Rows are points. To make a cloud, some directions were put in groups of two or more. Within a group, all points are equally far from the middle, so they leave a hole (a ring in 2 directions, a hollow ball in 3). The other directions are filled evenly. Then the cloud was stretched, turned, moved and blurred a little. How many holes are there, and how many directions does each take, smallest first?

Cloud, 15 rows:
[[ 0.22 -0.26]
 [ 0.60  0.00]
 [-0.21  0.05]
 [ 0.23  0.42]
 [ 0.00 -0.34]
 [ 0.49  0.46]
 [ 0.53 -0.46]
 [-0.07  0.42]
 [-0.12  0.23]
 [ 0.19  0.51]
 [ 0.31  0.06]
 [ 0.49  0.41]
 [ 0.63 -0.22]
 [-0.17  0.29]
 [ 0.32 -0.40]]
Holes: 0

Cloud (20 x 3):
[[ 0.14 -0.03  0.08]
 [ 0.21 -0.58  0.09]
 [ 0.13 -0.65  0.20]
 [ 0.22  0.01  0.04]
 [-0.70 -0.43  0.02]
 [ 0.57  0.18 -0.23]
 [ 0.11  0.63 -0.38]
 [-0.48  0.08 -0.41]
 [ 0.62  0.16  0.05]
 [-0.31  0.26 -0.02]
 [-0.44 -0.18 -0.94]
 [ 0.17  0.03 -0.48]
 [ 0.28  0.15  0.29]
 [ 0.57  0.04 -0.33]
 [-0.26  0.14 -0.32]
 [ 0.00 -0.19  0.04]
 [ 0.74  0.26 -0.19]
 [-0.37  0.20  0.30]
 [-0.26 -0.18 -0.47]
 [ 0.12  0.23 -0.54]]
Holes: 0

Cloud:
[[-0.06  0.12  0.25  0.11]
 [ 0.37 -0.26  0.73 -0.35]
 [-0.03 -0.36 -0.17 -0.32]
 [ 0.22 -0.05  0.51 -0.39]
 [-0.21 -0.42  0.42 -0.24]
 [ 0.03 -0.11 -0.25 -0.57]
 [ 0.35 -0.15  0.11  0.00]
 [-0.43 -0.12 -0.15 -0.07]
 [ 0.21 -0.51 -0.32 -0.34]
 [-0.04 -0.52 -0.13  0.34]
 [-0.38  0.34 -0.20 -0.09]
 [ 0.14  0.39  0.18  0.32]
 [ 0.56  0.02  0.40 -0.43]
 [-0.48  0.41  0.53  0.24]
 [-0.30  0.06  0.41  0.38]
 [-0.15  0.13 -0.20  0.02]
 [-0.24  0.54  0.59  0.29]
 [-0.27 -0.52  0.36 -0.38]
 [ 0.52 -0.09 -0.46  0.22]
 [ 0.37 -0.22 -0.19  0.19]
 [ 0.38  0.19  0.43  0.54]
 [ 0.77  0.09  0.28 -0.20]
 [-0.05 -0.10 -0.29 -0.46]
 [ 0.49  0.20  0.20  0.22]
 [-0.27 -0.49  0.58 -0.42]
 [ 0.25 -0.25  0.26  0.79]
 [-0.57 -0.31  0.59 -0.14]
 [ 0.59 -0.11  0.06 -0.02]
 [-0.12 -0.29 -0.19  0.53]
 [-0.07  0.87  0.32  0.49]
 [ 0.24  0.34 -0.40  0.06]]
Holes: 0

Cloud, 50 rows:
[[ 0.13  0.67 -0.33  0.02  0.57 -0.17]
 [ 0.11  0.21  0.22 -0.61  0.49 -0.14]
 [ 0.13 -0.23  0.26  0.17  0.40 -0.66]
 [-0.18  0.15  0.11  0.27  0.39  0.04]
 [ 0.05 -0.19  0.17 -0.33  0.49 -0.06]
 [-0.29  0.45 -0.42  0.10  0.74 -0.51]
 [ 0.05 -0.19  0.63  0.20 -0.04 -0.21]
 [ 0.40  0.54  0.08 -0.09 -0.07  0.41]
 [ 0.10 -0.25 -0.16 -0.31 -0.01 -0.38]
 [ 0.13 -0.27 -0.10  0.04  0.10  0.29]
 [ 0.02  0.36  0.24 -0.10  0.04 -0.63]
 [ 0.12  0.51 -0.12 -0.56  0.51 -0.48]
 [-0.11  0.77  0.24 -0.24 -0.19 -0.30]
 [ 0.42  0.07 -0.31 -0.57  0.11  0.60]
 [ 0.66 -0.13 -0.03 -0.12  0.40 -0.14]
 [-0.24  0.36 -0.05  0.19  0.21 -0.55]
 [-0.19 -0.36  0.28  0.10  0.36  0.13]
 [-0.46 -0.18 -0.19 -0.15  0.16 -0.43]
 [ 0.14  0.93  0.50 -0.27  0.31 -0.40]
 [ 0.20  0.85  0.10 -0.34 -0.19  0.22]
 [ 0.58  0.15 -0.17 -0.79  0.20 -0.40]
 [-0.27  0.14  0.21  0.28  0.21 -0.49]
 [ 0.60  0.62  0.14 -0.15  0.26  0.25]
 [ 0.05  0.25  0.49  0.64  0.07 -0.10]
 [ 0.06  0.28 -0.07  0.34  0.30  0.51]
 [ 0.37  0.02  0.14 -0.64 -0.23  0.12]
 [ 0.02 -0.46  0.66  0.04 -0.23 -0.05]
 [ 0.03  0.74  0.48 -0.36 -0.03  0.43]
 [ 0.57  0.13  0.34 -0.34  0.25  0.28]
 [-0.52 -0.18 -0.21 -0.26  0.19 -0.03]
 [ 0.51  0.05  0.38  0.09  0.17 -0.37]
 [ 0.23 -0.39  0.35 -0.20  0.41 -0.06]
 [-0.01 -0.48 -0.11 -0.42 -0.52  0.32]
 [ 0.61 -0.10  0.03 -0.40  0.63  0.24]
 [-0.33  0.28 -0.16  0.39 -0.16  0.39]
 [ 0.85  0.14  0.17  0.10  0.53 -0.34]
 [-0.26 -0.15  0.48  0.47 -0.08  0.37]
 [ 0.24 -0.72  0.06 -0.52  0.49  0.28]
 [-0.32 -0.35  0.40 -0.19  0.12  0.21]
 [ 0.33 -0.37  0.21 -0.52 -0.20 -0.03]
 [-0.25  0.36 -0.20  0.30  0.62 -0.41]
 [ 0.23 -0.32  0.66 -0.13  0.00 -0.32]
 [ 0.46  0.32  0.46 -0.59 -0.22 -0.09]
 [-0.03 -0.14 -0.07 -0.04  0.73  0.53]
 [-0.11  0.08  0.00  0.03 -0.05  0.12]
 [-0.59 -0.34  0.00  0.22  0.46  0.40]
 [-0.24  0.50  0.62  0.20  0.40  0.63]
 [-0.09  0.21 -0.18 -0.75  0.00  0.36]
 [ 0.10  0.24  0.44 -0.17 -0.25  0.34]
 [ 0.36 -0.57 -0.25  0.34  0.51 -0.19]]
Holes: 0

Cloud:
[[-0.14  0.36 -0.10 -0.24  0.00 -0.26  0.66 -0.21]
 [-0.74 -0.15 -0.40 -0.72 -0.14  0.20 -0.02  0.00]
 [ 0.16 -0.08  0.48  0.51 -0.17 -0.17  0.02  0.10]
 [ 0.28 -0.18 -0.54  0.40  0.06  0.42 -0.33  0.11]
 [-0.03 -0.05 -1.00 -0.05  0.38 -0.40  0.07 -0.07]
 [-0.26 -0.58  0.04  0.42  0.12  0.08  0.37 -0.26]
 [ 0.03  0.11  0.23 -0.49  0.42  0.23 -0.26 -0.37]
 [-0.47  0.29  0.17 -0.26  0.00 -0.05 -0.13  0.74]
 [-0.79 -0.47 -0.30 -0.21  0.45  0.22  0.23 -0.08]
 [-0.29  0.05 -0.93  0.30 -0.12  0.44  0.07 -0.12]
 [ 0.72  0.21 -0.15 -0.09 -0.02  0.11 -0.61 -0.11]
 [ 0.39 -0.17 -0.19 -0.66  0.22 -0.10  0.18 -0.49]
 [-0.58 -0.69 -0.21  0.24 -0.11  0.04  0.38  0.08]
 [ 0.66  0.20  0.17 -0.10 -0.01 -0.25 -0.20 -0.31]
 [ 0.59  0.14 -0.21  0.50 -0.17  0.16 -0.51  0.51]
 [ 0.47  0.32 -0.44 -0.05  0.39  0.30 -0.45  0.18]
 [ 0.38  0.34 -0.46 -0.16 -0.38 -0.10 -0.48 -0.06]
 [-0.04 -0.42  0.00  0.47 -0.22 -0.57  0.40  0.21]
 [-0.07 -0.68 -0.48 -0.12  0.13  0.67  0.18  0.20]
 [ 0.31  0.77 -0.71 -0.02  0.37 -0.05  0.11 -0.86]
 [ 0.13 -0.13 -0.68  0.12  0.25  0.26  0.26  0.56]
 [-0.17 -0.53 -0.45 -0.26  0.03  0.71  0.10  0.13]
 [-0.17  0.17  0.00  0.74  0.36  0.30  0.07 -0.14]
 [-0.04  0.27 -0.45  0.12  0.40 -0.33  0.32 -0.67]
 [-0.53  0.02  0.29 -0.28 -0.50 -0.10 -0.22 -0.35]
 [-0.41 -0.24  0.02 -0.33 -0.18 -0.45  0.80  0.00]
 [-0.22  0.20 -0.35  0.47  0.46  0.10  0.24 -0.52]
 [ 0.59  0.41 -0.30 -0.60 -0.05 -0.11 -0.32 -0.24]
 [ 0.02  0.12 -1.09 -0.10  0.61  0.49  0.06 -0.25]
 [-0.26 -0.35  0.49 -0.51 -0.09 -0.26 -0.26  0.09]
 [-0.29  0.12 -0.18  0.39  0.42  0.35  0.33 -0.34]
 [ 0.09  0.05 -0.39 -0.46 -0.49 -0.38 -0.13  0.20]
 [ 0.67  0.32 -0.32 -0.21 -0.13 -0.04 -0.44 -0.37]
 [-0.19 -0.54  0.24 -0.61 -0.16 -0.20 -0.33  0.56]
 [ 0.40  0.23 -0.12  0.32  0.40  0.24  0.40  0.39]
 [ 0.49  0.20 -0.28 -0.31  0.24  0.09 -0.19  0.54]
 [ 0.62 -0.13 -0.21  0.00 -0.51 -0.22 -0.24  0.30]
 [-0.20 -0.09 -0.69 -0.23  0.24  0.52 -0.04  0.17]
 [-0.19  0.91  0.10  0.15  0.50  0.40 -0.51 -0.32]
 [ 0.25  0.26  0.37  0.32  0.28 -0.03  0.11  0.36]
 [ 0.28 -0.08 -0.46 -0.32 -0.05 -0.32 -0.65 -0.08]
 [-0.32 -0.84 -0.32  0.09 -0.52 -0.27  0.33 -0.01]
 [-0.12  0.10  0.05 -0.02 -0.55  0.21  0.52 -0.47]
 [-0.35 -0.11 -0.37 -0.43 -0.30  0.47  0.00  0.30]
 [ 0.31  0.22 -0.10  0.09  0.19  0.28 -0.31 -0.67]
 [-0.25 -0.10 -0.35 -0.17 -0.10  0.21  0.54 -0.98]
 [-0.15  0.14 -0.76 -0.12  0.21 -0.02 -0.47 -0.21]
 [-0.12  0.13 -0.17 -0.54 -0.64  0.22  0.16  0.50]
 [-0.01  0.09 -0.09  0.29 -0.05 -0.37 -0.37 -0.75]
 [ 0.08  0.24  0.44  0.57 -0.08 -0.25 -0.03  0.39]
 [-0.21 -0.71 -0.12  0.23 -0.13 -0.29 -0.06 -0.63]
 [ 0.04 -0.01  0.47  0.43 -0.23 -0.27 -0.24  0.11]
 [ 0.42  0.41 -0.18 -0.09  0.13  0.24 -0.19 -0.22]
 [ 0.15  0.13 -0.86  0.21 -0.19 -0.02  0.13  0.06]
 [ 0.17 -0.06 -0.44 -0.10  0.32  0.52 -0.04  0.38]
 [-0.41 -0.26  0.35 -0.33  0.28  0.28  0.48  0.22]
 [-0.40 -0.66  0.12 -0.01  0.46  0.14  0.28 -0.02]
 [ 0.16  0.69 -0.26  0.17  0.68  0.11 -0.29 -0.58]
 [ 0.19  0.24  0.42  0.31  0.03 -0.41 -0.32  0.16]
 [-0.38 -0.08 -0.65  0.11 -0.10  0.38  0.23  0.40]
 [-0.05 -0.05 -0.78  0.33  0.07  0.25 -0.25  0.00]
 [ 0.30  0.72 -0.35 -0.11 -0.13  0.20  0.17  0.15]
 [-0.28 -0.23  0.37 -0.13  0.29  0.07 -0.48 -0.08]
 [-0.04 -0.29 -0.14 -0.01  0.31  0.30  0.48 -0.37]
 [ 0.02  0.49 -0.56 -0.39  0.12  0.08 -0.22  0.42]
 [-0.31 -0.57 -0.31 -0.67 -0.13 -0.43  0.12 -0.01]
 [ 0.03  0.24  0.16 -0.22 -0.42  0.33 -0.13 -0.68]
 [ 0.10 -0.44 -0.82  0.05  0.25  0.00  0.20  0.24]
 [ 0.04 -0.07  0.51 -0.08 -0.13 -0.08 -0.01 -0.07]
 [-0.04  0.29 -0.77 -0.68  0.01 -0.31 -0.28 -0.17]
 [-0.24 -0.03  0.04 -0.35 -0.48 -0.63  0.08  0.09]
 [-0.29  0.08  0.13 -0.39  0.09 -0.12  0.75  0.13]
 [-0.23 -0.04 -0.12 -0.10 -0.75  0.12 -0.31  0.23]
 [-0.39 -0.80 -0.21  0.24 -0.15 -0.03 -0.08 -0.33]
 [-0.25  0.01 -0.14  0.83  0.19  0.45  0.19 -0.48]
 [ 0.26  0.43 -0.89  0.12  0.14  0.21 -0.53 -0.36]
 [-0.29  0.29  0.18 -0.51  0.37 -0.08 -0.36 -0.35]
 [-0.63 -0.02 -0.34 -0.02  0.29 -0.05  0.62 -0.17]
 [ 0.46  0.23 -0.46 -0.14 -0.20  0.15 -0.27 -0.59]
 [-0.31 -0.24  0.10 -0.44 -0.15 -0.26 -0.38  0.00]
 [ 0.40 -0.06 -0.42  0.56  0.35  0.44  0.27  0.01]
 [-0.29  0.01 -0.51 -0.08 -0.70 -0.21 -0.02 -0.19]
 [ 0.08  0.02 -0.20  0.67  0.40 -0.07 -0.09 -0.57]
 [-0.02  0.11  0.51  0.00  0.00 -0.17  0.16  0.35]]
Holes: 1 (2)
